Every row gives one point. Two turns around zero, p and q, are shown by what they do to some points. Write where each new point lands after one turn and then the other. Backwards means that the second turn is done in reverse. Each puzzle has new turns, and all numbers are rounded.

Turn p:
[-2.5 -0.3 -2.1] -> [-1.9  2.5  0.9]
[ 0.3 -5.7  5.7] -> [7.6 0.5 2.8]
[-2.6  2.5  5.8] -> [ 4.0  2.5 -4.9]
[ 3.6  1.3 -1.6] -> [-1.7 -3.8 -0.2]
[ 0.3  4.2 -2.6] -> [-4.1 -0.8 -2.7]
[ 0.9 -1.9 -5.2] -> [-3.9 -0.8  4.0]
Turn q:
[-3.9 -2.7  0.3] -> [-4.5 -1.0  1.3]
[-3.8 -0.3  4.8] -> [-4.3  4.1  1.4]
[-2.0  0.2  0.0] -> [-1.9  0.1 -0.8]
[-1.2 -1.2 -0.2] -> [-1.4 -0.7  0.6]
[ 0.5  2.7 -3.0] -> [ 1.6 -1.3 -3.5]
[10.4  1.3 -1.9] -> [10.5 -1.2  1.1]
Where do these land?
q, then p: [-0.5  2.9  2.2] -> [-2.8 -0.4 -2.3]
p, then q backwards: [-4.7 -3.0 -4.3] -> [-1.7 -1.9  6.6]
q, then p: [ 7.2 -2.6 -3.9] -> [ 4.7 -6.1  3.9]
q, then p: [ 0.0 -0.8  6.0] -> [ 1.0  0.5 -5.9]
p, then q: [-2.1  1.2  2.4] -> [ 2.3 -1.1 -2.3]
p, then q: [ 0.1  2.3 -2.3] -> [-2.9 -1.1 -1.1]

Turn p:
[ 1.9  1.8 -2.6  4.3] -> [ 1.8 -1.2 -5.2  0.0]
[-3.4 -2.7  0.1  1.2] -> [-1.3 -1.0  1.0  4.1]
[7.5 1.4 2.1 3.1] -> [ 5.9 -3.4 -1.9 -4.8]
[-1.6  1.9  2.1 -1.2] -> [1.0 2.9 1.6 0.4]
[-4.3 -2.4 -1.7 -7.4] -> [-7.4  2.7  4.4  0.2]
Turn q:
[1.5 4.2 5.9 0.7] -> [-3.1  4.1  0.1 -5.4]
[-5.4 -1.6  5.7  0.9] -> [-5.9  0.1 -5.5 -0.2]
[-0.4 -0.3 -2.5 -7.0] -> [ 1.8 -6.8  1.2 -2.2]
[-0.8 -3.0 -5.8  2.2] -> [ 3.7 -0.9 -0.2  5.8]
[ 0.4  1.2 -2.4  1.1] -> [2.7 0.9 0.1 0.5]
[ 4.8 -0.5 -1.0  2.1] -> [0.9 2.6 4.4 1.4]
Where do these land?
p, then q backwards: [ 5.4  1.1 -0.9  0.2] -> [-2.0  4.0  0.3 -3.3]
q, then p: [ 2.1  2.7 -2.1 -4.4] -> [-0.3 -2.0  4.4 -3.5]
p, then q: [-5.4 -5.2  6.6  3.6] -> [-5.8  8.1  1.4  3.4]
p, then q: [-1.6 -2.3 -3.8 -0.8] -> [ 0.4 -0.9 -4.2  2.2]
q, then p: [-0.5  3.7  0.3  1.4] -> [-0.9  2.1 -1.1 -3.1]

Turn p:
[-1.9  4.0  4.7 -1.5  2.3 -3.2] -> [-3.7  1.1  1.3 -0.6 -2.5  6.0]
[-2.9 -3.5  4.0  2.5 -1.8  2.6] -> [ 0.8  4.9  2.6  3.8 -1.5 -2.2]
[-1.0 -1.8  0.5 -2.8  3.1  3.6] -> [-3.7  0.2 -0.8  0.1 -2.5 -3.7]
[-2.4 -0.3 -2.4  0.9  2.7  0.8] -> [-3.0 -0.6  0.8  0.3  2.6 -1.8]
[ 0.9  4.6  2.4 -2.4  0.7 -3.3] -> [-1.3 -0.8 -0.4 -2.6 -2.1  5.6]
[ 0.3 -5.0 -5.8 -4.5  2.2 -4.3] -> [-0.6 -9.6  1.1  1.5 -0.1 -2.5]
[ 3.9  1.8  3.0  3.8 -3.0  4.3] -> [ 3.8  6.2 -4.0 -0.6  0.1  0.1]
[-1.8  5.0 -3.7 -1.4 -6.0 -4.7] -> [ 4.0 -2.7  4.8 -6.0  2.3  3.9]
[ 5.0 -4.7 -2.7  5.4 -0.3  4.4] -> [ 3.8  1.4 -5.4  3.7  3.7 -5.4]
Turn q:
[ 0.9 -2.0  0.5 -4.7  0.7  3.0] -> [ 3.4  1.5  0.3  1.2  4.2 -2.0]
[ 5.2 -0.1  3.7 -1.4  3.8 -3.0] -> [ 2.0 -2.5  2.4 -2.0  3.9  5.5]
[-5.2 -1.1  0.5  1.9  2.3  5.0] -> [ 2.4  0.6 -1.7  6.4 -3.3 -1.4]
[ 4.7  5.3  1.0  2.0 -1.3 -1.1] -> [-2.3 -3.1  5.7 -3.0 -0.8  0.6]
[-2.3 -3.5  2.8  6.3 -3.4 -0.4] -> [-3.6  5.0  0.0  2.5 -4.4  3.7]
[-2.5  2.9 -6.0  1.9 -1.1  4.5] -> [ 0.9 -0.6 -0.4  0.1 -5.4 -6.7]
[-3.4  5.2 -0.8 -0.3 -2.4 -1.9] -> [-5.2 -3.4 -0.9  0.3 -0.8 -3.0]
[ 4.7 -2.9  2.5 -4.9  3.9  0.4] -> [ 5.3  0.0  1.3 -0.7  6.2  2.6]
[-2.1 -3.7 -4.1 -0.8 -2.6 -6.5] -> [-3.2  2.6 -6.7 -4.7  0.4  0.6]
Where do these land?
q, then p: [-7.0  3.6  1.7  1.8 -2.8  2.1] -> [2.1 1.8 5.9 3.2 5.1 1.6]
q, then p: [-0.8 -2.6 -2.1  0.0  0.1  0.0] -> [ 0.8 -1.5 -0.8 -2.6  1.2  0.3]
p, then q: [-2.2  1.7  2.9  2.2  3.4  2.3] -> [-2.1 -3.6 -1.0  2.8 -2.4 -2.3]
q, then p: [  3.0   2.1  -2.9 -12.2  -1.6  -2.9] -> [-8.8 -9.2 -1.7  3.2 -2.0  1.7]
q, then p: [ 0.4  1.8 -6.9  2.8  2.9 -0.9] -> [ 5.6 -4.6  1.0 -1.3 -3.0 -1.9]
p, then q backwards: [ 2.5 -4.1  2.3  0.8 -0.5 -5.6] -> [-2.4  0.4  3.5  2.1  5.8  2.2]
p, then q: [ 1.8 -3.9  2.4  2.2  2.6  2.3] -> [-2.4 -1.1 -0.8 -2.4 -5.3  0.2]
q, then p backwards: [ 2.3  1.4  2.5  2.3 -4.1  2.6] -> [-6.1 -0.6  2.1 -0.4 -0.5  0.3]

Turn p:
[ 1.0 -4.1 -6.1  4.3 -2.3  4.6] -> [-0.5  0.9 -0.9  2.8  7.2  6.2]
[-5.0 -3.4  0.7 -1.8 -2.7 -0.2] -> [ 1.6 -5.1 -1.7 -2.1  3.1 -1.6]
[2.6 0.7 1.4 1.2 3.7 4.3] -> [-2.2  2.6  4.3 -1.8 -0.8  3.1]
[ 1.7  2.4  2.2  3.3  4.6 -1.1] -> [ 2.0  2.7  2.9 -0.2 -4.8  2.1]
[ 2.1  4.5  3.3 -1.2 -4.0 -4.1] -> [ 1.6  3.5 -1.0  1.0 -1.9 -7.1]
[ 2.1 -4.5  1.8 -1.1  4.5  0.1] -> [-1.6 -3.5  5.2  1.4 -1.7  1.7]
[-4.6  4.4 -3.3 -4.7 -3.7 -3.6] -> [-0.9 -1.1 -8.8 -1.2 -1.2 -4.2]
Turn q:
[ 0.9  1.9 -9.2  0.8  4.6  3.6] -> [-6.3  1.9 -4.2 -1.6 -1.6 -7.6]
[ 2.2 -2.2  1.4 -1.8 -1.6 -3.7] -> [ 2.6  0.0  3.3 -2.9  2.0  1.0]
[ 1.0  3.0  3.1 -1.0 -4.2 -2.7] -> [ 6.2 -0.4  1.9  0.6 -1.6  0.7]
[-6.0 -4.1  2.3 -0.5 -3.4 -1.2] -> [-1.6 -1.2  6.1  3.7  0.3  4.0]
[-1.3 -3.3  3.1  0.0 -2.5  4.0] -> [-0.2 -0.6  0.6  4.8  4.0  2.2]
[ 1.5  3.2  5.2 -2.8  2.6 -0.6] -> [ 3.7 -4.8 -3.0 -1.8 -0.5  2.2]
[ 1.7  1.5 -5.8  5.3  4.5  0.6] -> [-4.4  5.1 -4.6 -2.8 -2.6 -2.5]
Where do these land?
p, then q backwards: [-7.3  2.3 -0.1  3.8  2.2  1.8] -> [ 4.2  1.9  4.8  1.2  3.5 -4.8]
p, then q: [1.6 0.0 0.4 4.5 4.1 5.2] -> [ 2.0 -4.2 -4.8  4.5  1.2  0.1]
p, then q: [ 0.9  1.8  4.2 -3.2 -6.4  2.2] -> [ 0.5 -3.6  1.8 -6.2 -4.5  1.6]
q, then p backwards: [ 0.8  5.5  3.0 -2.4  2.5  1.9] -> [-5.3 -0.7 -1.8 -0.9  0.0 -4.8]
p, then q: [-0.9 -3.0 -4.4 -0.5 -0.7  0.0] -> [-4.9  1.8 -1.2  0.5  1.0  0.0]
p, then q: [ 2.9 -3.7  1.0 -2.4  2.7 -4.7] -> [0.7 4.3 2.7 1.8 1.5 5.1]
q, then p: [ 1.9 -3.0 -4.1  0.2 -4.4 -6.4] -> [-0.5  1.9  2.6 -3.1 -4.7 -6.9]

Turn p:
[ 0.1  1.9  4.1  1.0 -1.4 -3.0  4.5  3.2] -> [ 0.6 -2.6 -3.8 -5.4  0.3 -3.3  0.8  1.0]
[-3.1 -9.1 -2.8  3.9 -0.1  3.0  1.1 -1.4] -> [-4.0  1.4  7.5  3.1 -0.9 -3.9  0.0  5.3]
[ 3.0  2.2  0.1 -0.5  0.5 -4.1 -5.1 -3.0] -> [ 2.4 -1.1 -4.1  5.1  2.4  2.7  1.1 -1.3]
[ 2.0  3.4  3.9 -3.0  0.6  1.8 -6.1 -4.6] -> [-1.7 -0.4 -2.6  4.0  3.3  3.0 -0.5 -7.5]
[0.3 4.2 1.1 2.1 0.8 0.3 1.4 6.9] -> [ 0.3  1.9 -3.5 -6.7  1.2  1.5 -1.9  2.2]
[ 0.7  5.4 -0.2 -0.4  2.3 -0.9 -0.9 -5.1] -> [ 1.8  2.9 -4.2  3.0 -1.3  0.3  1.2 -4.6]
[ 2.5  2.8 -0.4  0.6 -5.3  1.4  1.9  3.0] -> [-2.2 -1.8 -1.7 -4.6 -2.0  3.5  2.8  1.0]
[ -0.9 -11.5  -4.9  -2.0   3.5   3.0   2.1  -2.0] -> [-0.8 -1.0  9.8  5.3 -4.2 -3.2 -4.9  3.6]
[-4.6  0.8 -0.8 -1.6 -1.0 -1.5  1.2  3.0] -> [ 3.5  0.7  2.4 -4.0  1.2 -0.7  1.4  0.3]
Turn q:
[-2.1  4.7 -0.2  1.7  6.2 -1.1 -7.2 -1.3] -> [-2.2 -2.2  7.0  0.7 -4.1 -4.4 -1.9 -4.8]
[ 1.2  5.2 -3.6 -1.8  6.6 -1.8 -0.2 -2.9] -> [ 1.1 -5.7  0.5  0.1 -3.0 -5.1 -5.3 -1.9]
[ 1.1 -3.9  3.9 -6.3 -1.7 -2.4  3.7 -0.1] -> [ 3.9  1.9 -3.6  4.8  2.0 -1.3  2.3  5.3]
[ 2.0 -5.5 -2.3  0.1 -3.0 -1.2 -0.1  0.7] -> [ 2.2  1.3  0.7  0.1  1.1  5.3 -0.7  3.7]
[ 4.1 -0.2 -1.5 -3.8  0.2  1.5 -3.7  0.1] -> [-1.6  1.1  0.6  1.1 -4.1 -0.3 -3.2  4.1]
[-5.0 -5.0  2.0  3.7 -6.7  4.7  4.5 -2.0] -> [-3.8  2.6 -2.8 -0.4  9.4  5.2  3.8 -0.6]
[ 0.2  2.3 -1.8  1.2  8.8 -1.4 -3.6  2.6] -> [ 2.8  0.4  4.7 -1.4 -4.1 -4.4 -4.6 -4.4]
[-3.0  0.7  1.5  1.0 -4.3  3.8  4.6  2.8] -> [-2.1  2.9 -5.8 -1.4  2.6  2.0  3.2 -2.5]
[ 5.6  0.3  2.7  0.5 -0.4 -1.2  1.5 -0.9] -> [ 1.4 -0.8 -0.3 -3.1 -0.4 -2.2  1.9  4.8]
[-4.0  1.3 -0.8  3.7 -5.8 -0.9  0.4  1.0] -> [-1.8 -1.4 -0.9 -0.6  0.7  5.3  4.6 -3.5]
Where do these land?
q, then p backwards: [-1.9  4.2 -1.4 -4.8 -1.2  3.7  0.8  2.1] -> [ 4.8  2.9  1.9  2.3  2.5  1.6  1.6 -3.9]
q, then p: [-3.8 -5.5 -1.1 -0.4 -1.2  6.0  1.5  3.3] -> [ 0.4  8.1 -2.2  0.4 -0.6  2.9 -0.8 -4.1]
p, then q backwards: [ 3.5  3.6  6.8 -1.6  2.1 -3.3 -2.5 -4.7] -> [-6.8  3.7 -1.7 -3.2  0.7  0.5  6.6 -0.8]
p, then q: [-2.1  2.2  4.6  0.3 -1.3  1.0 -2.3  4.5] -> [ 0.7  0.3 -0.2  4.0 -0.2 -4.2 -4.9 -0.8]
q, then p: [-3.1  1.0 -0.7  0.1 -4.2  4.4  5.8  1.1] -> [ 2.9  5.9  3.4  1.9 -4.8  1.1 -0.5 -0.6]
q, then p: [ 0.3  1.7  0.0  2.6  4.5 -2.7 -3.1 -4.8] -> [-0.5 -4.9 -0.1  2.0  4.6 -4.4 -1.1  0.0]
p, then q backwards: [ 1.5 -2.2 -2.9  1.2  4.2 -7.6  2.0 -1.6] -> [ 3.1 -1.0  1.1 -7.4  2.4 -4.6  2.4  0.1]
p, then q backwards: [ 5.5 -1.8 -5.0  4.0  2.6 -1.3  2.0  0.1] -> [ 4.8 -0.6 -1.6 -7.2 -2.4  0.0 -1.8  0.8]
p, then q backwards: [-2.0 -4.4  0.0 -3.5 -4.7  5.8  0.1  4.3] -> [ 1.6 -0.3 -2.0  7.5  0.0  0.2 -5.7 -3.8]
q, then p backwards: [ 2.1  1.2 -0.3  2.0 -0.8 -6.0 -4.3 -4.3] -> [ 0.3 -6.0 -2.4 -3.5 -5.1 -1.0  1.5  0.4]

Turn p:
[ 7.4  1.3  2.2  1.0  4.2  0.6 -6.6 -5.4  0.6] -> [ 2.1 -2.2  0.9 -5.7  9.2 -0.4  3.7  3.5  0.3]
[ 4.5  0.8 -0.5  2.5 -2.6 -2.1 -2.2 -4.2  0.2] -> [-0.1  2.6  1.1 -5.6  1.9  1.1  1.8  2.8  2.3]
[ 6.3  1.6  3.3 -0.2  1.2  0.6  1.2 -1.9  2.6] -> [-0.2  2.2 -3.5 -0.4  5.9  1.7  2.9  1.8  0.9]
[-3.8  2.3 -0.4 -0.7  0.2  2.0  3.1  4.3 -4.2] -> [ 0.1 -0.3  0.1  3.4 -3.9  2.1 -1.6 -2.2 -5.6]
[-2.2  4.5  1.6 -0.1  0.3 -1.8  3.0  1.5 -4.2] -> [ 2.7  3.4  0.5  2.0 -1.7  1.9 -2.0  0.4 -5.1]
[ 5.0  0.7 -3.2 -0.6  3.2 -0.4  2.2 -3.9 -1.6] -> [-0.5  2.4 -3.1 -4.7  2.5 -3.0  2.5 -0.4 -3.1]
[ 0.6  4.2 -3.3 -1.7  1.2 -2.4  0.2  0.6  1.9] -> [-0.9  0.8 -2.8 -1.7  0.8 -1.1 -4.6  2.1 -1.7]
[-5.7 -8.7 -0.6  5.9 -3.2  5.6 -3.5  1.0  7.7] -> [ 0.1 -8.8  0.3  0.9 -5.3  1.2  1.8 -3.7 11.6]
[-0.7 -0.4 -0.2 -3.5 -2.6  0.0  0.2  4.8 -3.4] -> [-4.3  0.4  2.9  3.5 -2.0  0.7 -1.0  0.2 -3.1]
[-9.1 -5.8  0.8 -1.3 -3.6  3.8 -0.3 -0.6  3.8] -> [ 0.0 -3.2  2.9  4.0 -3.7 -0.5 -2.4 -7.5  7.1]
[-2.2 -0.4  0.4 -1.4  1.8 -5.9  2.7  3.8 -3.5] -> [ 1.1  2.9  1.0  4.3 -3.5 -3.7 -1.1  3.0 -3.8]
Turn q:
[ 1.2  3.0  5.5 -0.2 -3.1  2.1 -2.5  2.0 -3.8] -> [ 1.6 -2.8 -2.2  0.8  3.8 -1.9  5.7  2.9 -2.1]
[-3.9 -4.5 -2.8  3.4  2.4  4.2  3.7 -4.0 -4.7] -> [-4.7 -6.4  3.5  2.2 -1.3  6.0 -3.5 -0.6 -0.4]
[-4.6 -2.4 -1.0 -5.0 -3.1  5.1  3.1 -0.7  1.0] -> [ 3.5  1.1  5.5  3.9 -0.8  5.9  0.6  2.0 -0.6]
[ 5.4  2.9  1.0  3.5  3.5  2.1 -4.3  5.9 -6.0] -> [-2.7 -3.7 -8.2 -1.9  6.3  0.0  3.8 -1.1  3.0]
[ 3.7  4.0 -3.2  4.5 -5.1 -3.1  3.4 -2.4 -1.9] -> [-3.5 -0.9  3.6  0.9  4.3 -7.1 -3.1  1.7  2.7]
[-5.0  3.8  2.7 -1.4  2.6  0.2  0.9 -2.8  1.8] -> [ 4.1 -2.9  3.2 -1.1 -3.6 -0.9  1.9 -3.4 -1.3]
[ 5.5  1.9  2.0  0.9 -4.0 -2.8  4.4  3.9  4.5] -> [-1.2  7.1  0.9  2.2  4.5 -5.6  1.3 -2.1 -1.1]
[-1.4 -5.7 -0.8 -1.2  0.0 -2.4  1.0  3.0 -0.8] -> [-2.8  3.5  0.4 -2.6  0.0  4.2 -0.8  1.4 -2.3]
[-2.4 -3.9 -2.1  1.4  2.2 -0.7 -5.2  1.7  3.4] -> [-2.1  2.5 -3.3 -1.8 -6.1  2.6  0.7  0.7  2.1]
[ 5.7  0.2  2.2 -1.3  1.7 -1.0 -3.3 -3.0  1.2] -> [ 2.5  0.0 -5.9  1.0 -0.3 -3.3 -2.8 -0.1 -1.7]
[-4.3  0.6 -3.5 -4.8  2.8 -3.8 -1.2 -3.6  5.2] -> [ 5.2  2.5  2.5 -3.8 -6.7  0.3 -3.8 -1.3  1.5]
Where do these land?
q, then p: [ 0.1  3.2 -3.6  4.3 -2.7 -1.5 -4.3  3.5  0.8] -> [-0.6  1.4 -4.5  3.2 -1.7 -1.8 -5.7  1.1  3.3]
p, then q: [ 4.7 -1.4 -3.2 -2.3  5.0  3.8  0.3 -2.4 -0.5] -> [ 0.5 -1.3  2.8 -4.6 -0.1  3.7 -6.0 -1.6 -1.4]
q, then p: [ 3.4 -1.9  3.4  3.7 -4.6 -5.4 -2.5 -0.3 -0.5] -> [ 0.6  1.3  2.2  2.0 -5.3 -2.6 -4.7  3.4 -4.2]
p, then q backwards: [ 2.6 -3.6  1.1 -0.6  4.5 -0.1  3.7 -0.2 -3.4] -> [ 1.1  2.1  6.8  1.2 -1.9  0.3 -0.6  2.1  2.3]
q, then p backwards: [-3.5 -0.3  3.7  5.1 -5.2  0.2 -1.4  3.9  1.2] -> [ 5.8 -6.2  0.2  0.4 -1.2 -1.2  0.9  2.6 -3.9]
q, then p: [ 4.1  3.8 -3.4 -3.1 -4.5 -2.6  1.1  5.2  6.0] -> [ 3.2  2.5 -6.0 -1.1  4.8  1.8 -5.4  5.6 -1.6]
p, then q: [-3.4 -2.0  0.5  2.6 -4.5  0.8  2.4 -4.4 -4.1] -> [ 4.5 -1.3  2.3  4.9  1.5 -4.9 -0.1  0.9 -2.7]
q, then p: [-6.1 -4.9  3.2 -1.7 -2.2  2.4  1.6 -4.9  2.6] -> [-0.7  1.5  4.7  1.3 -2.5  7.7  5.1  0.0 -0.6]
p, then q backwards: [-0.8  2.8 -1.4 -2.9  2.3 -2.2 -5.0  5.7 -1.9] -> [ 0.3 -3.0  1.3  0.6 -3.7 -1.0  1.8 -6.5 -4.4]
p, then q: [-3.3  2.0 -2.1 -2.1  5.8  0.2  3.8 -1.3  4.1] -> [-1.4 -0.3 -3.0 -2.8 -1.6 -2.0 -6.3  2.6  4.2]
q, then p: [ 2.2  2.2  1.9 -3.0  6.2  4.5  0.4 -4.7 -4.3] -> [-2.2 -3.3  1.3 -4.9  1.2 -4.5  7.5 -1.0  1.5]
